Rows are points. Each copy is the shape, with its points in the same order, turned, moved and blurred by noise. Say if it was mirrored as well.

Shape (6 x 3):
[[-0.15  0.05 -0.32]
 [-0.09  0.42  0.37]
 [-0.01  0.66 -0.14]
 [-0.65 -0.37  0.61]
 [ 0.53  0.37  0.16]
 [ 0.05 -0.57  0.23]]
Copy 1 (6 x 3):
[[-0.30 -0.11 -0.08]
 [-0.23 -0.13  0.74]
 [-0.33 -0.60  0.36]
 [-0.58  0.84  0.65]
 [ 0.33 -0.26  0.52]
 [ 0.11  0.66  0.19]]
Copy 1 is: mirrored
Copy 2 (6 x 3):
[[ 0.02  0.05 -0.30]
 [ 0.33 -0.11  0.41]
 [ 0.58  0.21 -0.01]
 [-0.33 -0.83  0.30]
 [ 0.18  0.53  0.41]
 [-0.65 -0.07  0.19]]
Copy 2 is: mirrored

Shape (8 x 4):
[[-0.21  0.13  0.07 -0.18]
 [ 0.01  0.09 -0.60 -0.34]
 [ 0.49  1.11  0.08  0.10]
 [ 0.17  0.01  0.11 -1.32]
 [-0.18 -0.28  0.24  0.22]
 [ 0.22 -0.32 -0.57 -0.01]
 [-0.33 -0.34  0.18 -0.01]
 [ 0.07 -0.16 -0.02  0.18]]
Copy 1 (8 x 4):
[[-0.14 -0.40 -0.04 -0.20]
 [-0.21  0.20 -0.46 -0.36]
 [ 0.85 -0.57 -0.45 -0.02]
 [-0.07  0.01  0.28 -1.24]
 [-0.28 -0.20  0.42  0.28]
 [-0.34  0.56 -0.21 -0.03]
 [-0.46 -0.18  0.39  0.02]
 [-0.09  0.11  0.12  0.13]]
Copy 1 is: mirrored
Copy 2 (8 x 4):
[[-0.09  0.15  0.06 -0.47]
 [ 0.24 -0.07 -0.56 -0.55]
 [ 0.73  0.96  0.09 -0.20]
 [ 0.36 -0.35  0.19 -1.34]
 [-0.37 -0.04  0.24  0.04]
 [ 0.11 -0.46 -0.47 -0.10]
 [-0.48 -0.23  0.24 -0.17]
 [-0.10 -0.05  0.03  0.08]]
Copy 2 is: only turned
Copy 3 (8 x 4):
[[-0.38  0.07  0.00  0.23]
 [-0.23 -0.07 -0.60  0.60]
 [ 0.16  1.10  0.24  0.64]
 [-0.71 -0.53  0.41  1.19]
 [-0.19 -0.09  0.06 -0.31]
 [ 0.08 -0.28 -0.61  0.28]
 [-0.34 -0.25  0.03 -0.26]
 [ 0.00 -0.08 -0.16 -0.10]]
Copy 3 is: mirrored

Shape (10 x 6):
[[-0.30  0.23  0.73  0.27  0.04 -0.29]
 [-0.57  0.23  0.13 -0.02 -0.10 -0.51]
 [-0.12  0.21 -0.04  0.64  0.18  1.30]
 [-0.31 -0.69 -0.03 -0.45  0.26 -0.59]
 [-0.63 -0.20  0.54  0.06 -0.43 -0.48]
 [-0.05  0.05  0.02 -0.56 -0.04  0.05]
 [-0.19  0.20 -0.10  0.52 -0.22 -0.33]
 [-0.32 -1.10 -0.16  0.48 -0.02 -0.68]
 [-0.11  0.33  0.04 -0.39  0.28  0.08]
 [-0.64 -0.33 -0.07  0.40  0.18  0.00]]
Copy 1 (10 x 6):
[[-0.39  0.47 -0.22  0.49  0.02 -0.12]
 [-0.47  0.21  0.25 -0.04  0.19 -0.32]
 [ 0.41 -0.27  0.40  0.69 -0.01  1.22]
 [-0.28 -0.58 -0.49 -0.39  0.18 -0.58]
 [-0.69  0.15 -0.05  0.07 -0.35 -0.47]
 [ 0.02  0.06 -0.17 -0.49  0.10  0.13]
 [ 0.10  0.17  0.35  0.33 -0.09 -0.38]
 [-0.25 -0.98 -0.14  0.30 -0.46 -0.81]
 [ 0.09  0.09 -0.10 -0.24  0.44  0.22]
 [-0.40 -0.61  0.26  0.32  0.00 -0.05]]
Copy 1 is: mirrored
Copy 2 (10 x 6):
[[-0.19 -0.04  0.52  0.10 -0.21 -0.44]
 [-0.47  0.11 -0.06 -0.18 -0.18 -0.62]
 [-0.18  0.21  0.47 -0.02  0.98  0.88]
 [-0.34 -0.92 -0.43 -0.37 -0.25 -0.38]
 [-0.22 -0.17  0.30 -0.36 -0.01 -0.97]
 [-0.08 -0.09 -0.17 -0.63 -0.20  0.09]
 [-0.11  0.18 -0.15  0.16  0.31 -0.52]
 [-0.11 -1.09 -0.39  0.10  0.55 -0.88]
 [-0.24  0.03 -0.12 -0.30 -0.35  0.29]
 [-0.57 -0.40  0.01  0.01  0.51 -0.29]]
Copy 2 is: mirrored

Shape (14 x 8):
[[ 0.42  0.38  0.29  0.36  0.14 -0.43 -0.33  0.36]
 [-0.14 -0.31 -0.02 -0.22 -0.13 -0.51 -0.14  0.05]
 [ 0.13 -0.12 -0.97 -0.02 -0.03  0.59 -0.41 -0.36]
 [-0.46 -0.14 -1.59  0.17  0.06 -0.44 -0.31 -0.76]
 [-0.42  0.37 -0.05 -0.20 -0.12  0.21  0.29  0.47]
 [-0.08 -0.09  0.38  0.24 -0.30  0.17  0.41  0.16]
 [-0.06  0.16 -0.78 -0.13 -0.28 -0.12 -0.50  0.36]
 [-0.50 -0.13  0.33  0.79 -0.31 -0.45  0.39  0.23]
 [ 0.76  0.35 -0.54 -0.18 -0.14  0.38  0.46  0.26]
 [-0.27  0.34  0.16  0.00 -0.38 -0.15 -0.20 -0.01]
 [-0.23 -0.29  0.14  0.85 -0.06 -0.17 -0.37  0.47]
 [-0.36  0.33  0.25 -0.14  0.21 -0.56  0.16  0.09]
 [-0.46  0.38  0.19 -0.16 -0.11 -0.43 -0.58  0.45]
 [-0.51 -0.30 -0.27 -0.13  0.10  0.62 -0.25  0.28]]
Copy 1 (14 x 8):
[[ 0.41  0.09  0.50  0.12  0.22 -0.08 -0.06  0.36]
 [-0.25  0.04 -0.33 -0.16 -0.02 -0.36 -0.07  0.00]
 [-0.16  0.20 -0.58  0.07 -0.39  1.06 -0.26 -0.51]
 [-0.02  0.68 -1.12  0.16  0.25  0.37 -0.77 -1.11]
 [-0.45  0.63  0.06 -0.60 -0.01  0.29  0.29  0.31]
 [-0.50  0.33  0.27  0.00 -0.25  0.01  0.65  0.08]
 [ 0.06  0.53 -0.61 -0.15 -0.14  0.46 -0.44  0.23]
 [-0.62  0.72  0.28  0.46  0.26 -0.55  0.36  0.07]
 [ 0.49  0.41 -0.24 -0.35 -0.34  0.75  0.71  0.02]
 [-0.24  0.45  0.22 -0.24 -0.27 -0.12 -0.25  0.03]
 [-0.44  0.24  0.18  0.76  0.28  0.01 -0.12  0.41]
 [-0.21  0.33  0.22 -0.57  0.37 -0.41  0.02 -0.05]
 [-0.28  0.35  0.16 -0.42  0.11 -0.15 -0.60  0.52]
 [-0.88  0.11 -0.31 -0.18 -0.05  0.68 -0.07  0.14]]
Copy 1 is: only turned
Copy 2 (14 x 8):
[[-0.30  0.38  0.09  0.23 -0.41 -0.79  0.03 -0.17]
 [-0.05 -0.07  0.07  0.23  0.25 -0.36  0.43  0.60]
 [ 0.66  0.04 -0.47  0.19  0.27  0.50 -0.34  0.08]
 [ 0.65  0.10 -0.74  1.00  1.25  0.21  0.09  0.21]
 [-0.39  0.53 -0.36 -0.13 -0.24  0.21  0.42  0.57]
 [-0.29  0.06  0.07  0.05 -0.46  0.14  0.69  0.17]
 [ 0.15  0.49 -0.37  0.54  0.14 -0.06 -0.20  0.63]
 [-0.45 -0.06 -0.11  0.65 -0.38 -0.19  1.16  0.14]
 [ 0.63  0.94  0.04 -0.20 -0.32  0.27  0.14  0.13]
 [-0.55  0.12  0.09  0.24  0.03  0.01  0.13  0.35]
 [-0.32 -0.33 -0.45  0.72 -0.55 -0.56  0.35  0.13]
 [-0.56  0.31  0.06  0.03  0.33 -0.49  0.70  0.27]
 [-0.79  0.31 -0.16  0.33  0.03 -0.48 -0.03  0.64]
 [-0.06 -0.25 -0.75 -0.16 -0.14  0.21  0.05  0.60]]
Copy 2 is: mirrored
Copy 3 (14 x 8):
[[ 0.38  0.63  0.15  0.35  0.39 -0.43  0.33  0.13]
 [-0.26 -0.09 -0.16 -0.05  0.38 -0.39 -0.02  0.36]
 [ 0.19  0.03 -1.08 -0.02  0.38  0.46 -0.54 -0.26]
 [-0.76  0.09 -1.49  0.44  1.00 -0.14 -0.70 -0.45]
 [-0.41  0.51 -0.34 -0.29 -0.23  0.16  0.46  0.19]
 [-0.22 -0.04  0.13  0.10 -0.26  0.10  0.44 -0.03]
 [-0.11  0.64 -0.90  0.16  0.12 -0.06 -0.33  0.36]
 [-0.66  0.02  0.31  0.74  0.11 -0.12  0.52  0.02]
 [ 0.54  0.24 -0.98 -0.26 -0.37 -0.17  0.50 -0.24]
 [-0.24  0.55  0.00  0.02 -0.02 -0.21 -0.18  0.14]
 [-0.03  0.22  0.10  0.88  0.44  0.23  0.22  0.38]
 [-0.48  0.50  0.12 -0.18  0.44 -0.47  0.41  0.11]
 [-0.35  0.84  0.12  0.03  0.34 -0.22 -0.07  0.56]
 [-0.20  0.14 -0.43 -0.20  0.24  0.79 -0.01  0.30]]
Copy 3 is: only turned

Shape (14 x 9):
[[-0.03  0.12  0.13 -0.24  0.00 -0.02  0.23  0.13 -0.08]
 [-0.35  0.12 -0.46 -0.27  0.73  1.15 -0.69 -0.01 -0.29]
 [-0.21  0.74  0.05 -0.65  0.44 -0.38  0.34 -0.07 -0.67]
 [ 0.75 -0.02  0.32  0.08 -0.26  0.08 -0.61  0.26  0.71]
 [ 0.12 -0.18  0.03 -0.47 -0.08  0.30 -0.24 -0.49 -0.35]
 [ 0.44 -0.25 -0.63 -0.20 -0.39 -0.34 -0.78 -0.18 -0.01]
 [ 0.00  0.18  0.13  0.18 -0.57  0.84 -1.05 -0.02  0.36]
 [ 0.06 -0.06  0.07 -0.37 -0.28 -0.18 -0.43  0.22 -0.07]
 [-0.10 -0.43 -0.18  0.08 -0.36 -0.07  0.08 -0.26  0.88]
 [ 0.33 -0.01 -0.30  0.71 -0.89 -0.11 -0.30 -0.46 -0.35]
 [ 0.10 -0.27 -0.54 -0.36  0.12 -0.19 -0.38  0.54  0.05]
 [ 0.22 -0.51  0.39  0.05  0.23  0.16 -0.58 -0.31  0.15]
 [ 0.33 -0.23  0.12  0.21 -0.09  0.13 -1.03  0.14 -0.39]
 [ 0.61 -0.26 -0.09 -0.57 -0.68 -0.31  0.27 -0.10  0.02]]
Copy 1 (14 x 9):
[[ 0.11 -0.08  0.03 -0.15 -0.11 -0.08  0.30 -0.01 -0.11]
 [-0.29  0.26 -0.31 -0.17  0.26  1.51 -0.12  0.04 -0.37]
 [ 0.01  0.28 -0.01 -0.31  0.27 -0.41  0.34  0.10 -1.04]
 [ 0.68  0.10  0.15  0.29 -0.26  0.13 -0.60 -0.03  0.81]
 [ 0.18  0.08  0.01 -0.43 -0.56  0.40 -0.17 -0.35 -0.43]
 [ 0.43 -0.46 -0.45 -0.18 -0.39  0.08 -0.95 -0.12 -0.12]
 [-0.16  0.28  0.04  0.36 -0.77  0.84 -0.67  0.08  0.52]
 [ 0.14 -0.16  0.11 -0.38 -0.23  0.03 -0.40  0.19  0.13]
 [-0.13 -0.46 -0.28 -0.03 -0.29 -0.02 -0.19 -0.76  0.68]
 [ 0.11 -0.66 -0.30  0.60 -1.08  0.00 -0.41 -0.12 -0.19]
 [ 0.33 -0.50 -0.41 -0.47  0.27  0.24 -0.48  0.24  0.15]
 [ 0.33 -0.28  0.55  0.03 -0.10  0.59 -0.42 -0.45  0.06]
 [ 0.35 -0.37  0.34  0.23 -0.38  0.57 -0.78  0.32 -0.09]
 [ 0.62 -0.24 -0.28 -0.55 -0.77 -0.49 -0.10 -0.18  0.12]]
Copy 1 is: only turned
Copy 2 (14 x 9):
[[-0.14  0.09  0.14 -0.05  0.24  0.06  0.42  0.12 -0.10]
 [-0.26 -0.12 -0.49 -0.16  0.95  1.11 -0.69 -0.08  0.06]
 [-0.18  0.86  0.32 -0.51  0.31  0.13  0.30 -0.19 -0.74]
 [ 0.34 -0.22  0.24  0.12  0.05 -0.17 -0.25  0.65  0.93]
 [ 0.17 -0.17 -0.10 -0.14 -0.13  0.53 -0.03 -0.36 -0.05]
 [ 0.18  0.00 -0.80  0.11 -0.25 -0.31 -0.34 -0.25  0.36]
 [-0.47 -0.37 -0.09  0.32 -0.20  0.66 -0.72  0.47  0.69]
 [ 0.05 -0.11 -0.20 -0.14 -0.12 -0.11 -0.09  0.25 -0.04]
 [-0.49 -0.50 -0.10  0.17  0.01 -0.17  0.69 -0.18  0.76]
 [ 0.03  0.07 -0.28  1.14 -0.58  0.17  0.06 -0.30  0.12]
 [ 0.08  0.00 -0.71 -0.10  0.49 -0.36  0.11  0.25  0.04]
 [ 0.12 -0.76  0.27  0.14  0.25 -0.05 -0.36 -0.17  0.26]
 [ 0.26 -0.31 -0.22  0.43  0.02 -0.11 -0.84  0.20 -0.06]
 [ 0.51 -0.05 -0.20 -0.17 -0.50 -0.05  0.89 -0.01  0.18]]
Copy 2 is: only turned
Copy 3 (14 x 9):
[[ 0.00  0.00  0.08 -0.25  0.09  0.04  0.20 -0.16 -0.04]
 [ 0.00  0.02 -1.08 -0.58  0.80  0.57 -0.77 -0.31 -0.34]
 [-0.40  0.31  0.12 -0.82  0.49 -0.61  0.36 -0.15 -0.47]
 [ 0.69  0.10  0.17  0.24 -0.22 -0.17 -0.53 -0.23  0.78]
 [ 0.22  0.01 -0.08 -0.59  0.02  0.22 -0.02 -0.94 -0.09]
 [ 0.67 -0.27 -0.67 -0.30 -0.39 -0.63 -0.17 -0.76  0.15]
 [ 0.26  0.09 -0.33 -0.18 -0.54  0.46 -1.20 -0.32  0.33]
 [ 0.31 -0.35  0.05 -0.47 -0.11 -0.29 -0.14 -0.26  0.00]
 [-0.14 -0.14 -0.42  0.31 -0.45  0.09  0.34 -0.63  0.84]
 [ 0.49  0.37 -0.37  0.03 -1.12 -0.24 -0.09 -0.79 -0.38]
 [ 0.46 -0.54 -0.63 -0.24  0.13 -0.38  0.05 -0.01  0.09]
 [ 0.30 -0.19 -0.03  0.25  0.21  0.09 -0.41 -0.88  0.09]
 [ 0.78 -0.27 -0.15 -0.02 -0.15 -0.12 -0.71 -0.55 -0.38]
 [ 0.72 -0.10  0.18 -0.60 -0.37 -0.26  0.64 -0.64  0.28]]
Copy 3 is: only turned

Shape (14 x 11):
[[-0.08 -0.14  0.99 -0.06  0.38 -0.08  0.14 -0.04 -0.77 -0.38 -0.18]
 [ 0.31  0.15 -0.13  0.32 -0.37  0.01 -0.32  0.11 -0.53 -0.18  0.53]
 [ 0.03 -0.07  1.23 -0.64  0.27  0.01 -0.25 -0.14 -0.54  0.04  0.13]
 [ 0.21 -0.08  0.91 -0.15  0.05  0.01  0.07 -0.58 -0.35  0.00 -0.47]
 [-0.09  0.05  0.27 -0.26  0.03  0.03  0.69  0.55  0.11  0.67 -0.28]
 [-0.28 -0.27 -0.07  0.07  0.57 -0.14  0.58  0.43  0.13  1.06 -0.39]
 [-0.16  0.26 -0.14  0.43 -0.80  0.25  0.21  0.04 -0.39 -0.64  0.56]
 [ 0.07 -0.30 -0.05  0.23 -0.97 -0.16  0.00  0.25 -0.55  0.00  0.28]
 [-0.27 -0.65  0.88 -0.27  0.30 -0.09  0.26 -0.41 -0.04 -0.09  0.03]
 [ 0.20 -0.40  1.06 -0.29  0.51  0.00  0.01  0.16  0.10 -0.43 -0.46]
 [-0.10  0.05  0.03  0.23 -0.50 -0.48  0.26  0.28 -0.47 -0.06  0.18]
 [ 0.04 -0.53 -0.07 -0.21  0.14  0.25  0.74  0.32 -0.36  0.46 -0.23]
 [-0.56 -0.23 -0.27 -0.26 -0.02  0.06  0.22  0.29 -0.11  0.17 -0.50]
 [-0.33 -0.15  0.16  0.64 -0.73  0.35 -0.05  0.31 -0.46 -0.08  0.19]]
Copy 1 (14 x 11):
[[ 0.21 -0.29  1.25 -0.39 -0.02 -0.37  0.18 -0.06 -0.32 -0.15 -0.08]
 [-0.12  0.33  0.09 -0.02 -0.54 -0.06 -0.26 -0.35 -0.16 -0.37  0.43]
 [ 0.58  0.02  1.03 -0.89 -0.22 -0.20  0.10 -0.23 -0.01  0.26 -0.36]
 [ 0.36 -0.27  0.88 -0.04 -0.08 -0.44  0.16  0.03  0.01  0.08 -0.76]
 [ 0.72 -0.09  0.31  0.02  0.39  0.14 -0.23  0.71  0.11  0.48  0.38]
 [ 0.37 -0.64  0.11  0.03  0.85  0.30 -0.29  0.48  0.54  0.41  0.38]
 [-0.54  0.37  0.31  0.42 -0.74 -0.13 -0.21  0.13 -0.72 -0.05  0.49]
 [ 0.11 -0.12  0.07  0.28 -0.61  0.27 -0.35 -0.27 -0.61  0.02  0.30]
 [ 0.05 -0.52  0.79 -0.41  0.03 -0.05  0.66 -0.01 -0.10  0.52 -0.35]
 [ 0.42 -0.26  1.00 -0.51  0.04  0.07  0.69  0.42 -0.08 -0.36 -0.40]
 [ 0.02 -0.37  0.07  0.09 -0.38 -0.15 -0.47  0.10 -0.54  0.03  0.34]
 [ 0.44 -0.21  0.21  0.19  0.69  0.12  0.14 -0.01 -0.19  0.32  0.37]
 [-0.07 -0.13  0.14 -0.05  0.55  0.40 -0.31  0.41 -0.38  0.27 -0.10]
 [-0.28 -0.02  0.65  0.42 -0.47  0.51 -0.48 -0.15 -0.38  0.08  0.42]]
Copy 1 is: only turned
Copy 2 (14 x 11):
[[-0.19  0.43 -0.13 -0.21  0.35 -0.97  0.51  0.43 -0.90  0.02 -0.13]
 [-0.07 -0.04  0.20  0.21 -0.01 -0.16 -0.68  0.10 -0.33 -0.67  0.06]
 [ 0.36  0.63 -0.15 -0.29 -0.10 -0.73  0.12  0.38 -0.87  0.43 -0.12]
 [ 0.20  0.40 -0.05  0.03  0.24 -0.33  0.66 -0.04 -0.93  0.13 -0.36]
 [-0.09  0.08 -1.01  0.38  0.23 -0.22  0.41  0.24  0.24  0.49  0.20]
 [-0.26 -0.12 -0.60  0.59  0.79 -0.20  0.38  0.01  0.31  0.93  0.44]
 [-0.31 -0.63 -0.23 -0.12 -0.42 -0.23 -0.25  0.07 -0.20 -0.94  0.12]
 [ 0.08 -0.78 -0.34  0.56 -0.17 -0.45 -0.37  0.24 -0.29 -0.50 -0.52]
 [ 0.25 -0.12  0.09 -0.36  0.15 -0.78  0.73 -0.01 -0.47  0.59 -0.17]
 [-0.07  0.68  0.21 -0.27  0.30 -0.56  0.84  0.32 -0.12  0.35 -0.47]
 [-0.08 -0.35 -0.48  0.50  0.08 -0.62 -0.24 -0.05 -0.11 -0.46 -0.10]
 [-0.06 -0.35 -0.54  0.18  0.78 -0.04  0.26  0.48 -0.03  0.38  0.06]
 [-0.70 -0.32 -0.61  0.03  0.41 -0.11  0.10 -0.17 -0.01  0.49 -0.35]
 [-0.51 -0.54 -0.19  0.39 -0.36 -0.13 -0.11  0.43 -0.38 -0.45 -0.12]]
Copy 2 is: only turned
Copy 3 (14 x 11):
[[-0.26  0.76 -0.21  0.05 -0.51 -0.60 -0.46 -0.13 -0.69 -0.49 -0.51]
 [-0.59 -0.42  0.18 -0.63 -0.52 -0.34 -0.01  0.26 -0.38  0.01 -0.05]
 [-0.11  0.69 -0.37 -0.10 -0.46 -0.92 -0.97 -0.44 -0.41 -0.11 -0.05]
 [-0.14  0.57  0.18  0.05 -0.07 -0.73 -0.42 -0.72 -0.61 -0.23 -0.26]
 [ 0.09  0.03 -0.51  0.37  0.54 -0.17 -0.43  0.04 -0.36  0.49 -0.47]
 [ 0.13 -0.29 -0.34  0.77  0.87 -0.03 -0.58  0.35 -0.43 -0.08 -0.17]
 [-1.12 -0.13 -0.08 -0.58 -0.64  0.23  0.24 -0.08 -0.53  0.31 -0.44]
 [-0.96 -0.59 -0.07 -0.08 -0.56 -0.56  0.01  0.06 -0.40  0.26 -0.46]
 [-0.29  0.43 -0.52  0.45 -0.34 -0.38 -0.62 -0.73 -0.25 -0.46 -0.17]
 [ 0.26  0.92 -0.16  0.46 -0.61 -0.54 -0.32 -0.32 -0.21 -0.22 -0.34]
 [-0.96 -0.14 -0.35 -0.10 -0.06 -0.49  0.01  0.22 -0.51  0.08 -0.30]
 [ 0.15 -0.43 -0.41  0.34  0.29 -0.21 -0.50 -0.10 -0.43 -0.09 -0.88]
 [-0.49 -0.04 -0.03  0.51  0.21  0.05 -0.71  0.18  0.01  0.07 -0.74]
 [-0.90 -0.34  0.16  0.06 -0.70  0.00 -0.23  0.13 -0.85  0.32 -0.37]]
Copy 3 is: mirrored
Copy 4 (14 x 11):
[[-0.25  0.50  0.24 -0.80  0.22 -0.44  0.60  0.47 -0.30  0.24  0.31]
 [ 0.09  0.01 -0.07  0.07 -0.02 -0.49 -0.52 -0.18 -0.31 -0.01  0.78]
 [-0.40  0.59  0.19 -1.04 -0.04 -0.37  0.16  0.57  0.41  0.23  0.53]
 [-0.55  0.52  0.10 -0.50  0.39 -0.40  0.54  0.07  0.35  0.54  0.24]
 [ 0.05  0.13 -0.20  0.44 -0.33 -0.20  0.51  0.83  0.49  0.35 -0.17]
 [ 0.60 -0.14 -0.13  0.28 -0.04  0.02  0.34  0.72  0.49  0.62 -0.66]
 [-0.18  0.29 -0.09  0.49 -0.51 -0.32 -0.13 -0.29 -0.81 -0.13  0.75]
 [ 0.09 -0.26 -0.16  0.17 -0.56 -0.77  0.00 -0.32 -0.16  0.22  0.71]
 [-0.13  0.42  0.43 -0.77 -0.22  0.08  0.67  0.08  0.34  0.28  0.13]
 [-0.53 -0.02  0.38 -0.67  0.36  0.08  0.81  0.59  0.24 -0.03  0.23]
 [ 0.18  0.05 -0.05  0.17 -0.36 -0.79  0.14 -0.04 -0.26 -0.08  0.19]
 [ 0.46  0.01 -0.49  0.10 -0.18  0.06  0.67  0.48  0.16  0.64  0.15]
 [-0.08 -0.24 -0.49  0.00 -0.40 -0.02  0.33  0.26 -0.13  0.37 -0.40]
 [-0.15 -0.16  0.25  0.31 -0.52 -0.44 -0.11 -0.03 -0.57  0.57  0.57]]
Copy 4 is: mirrored
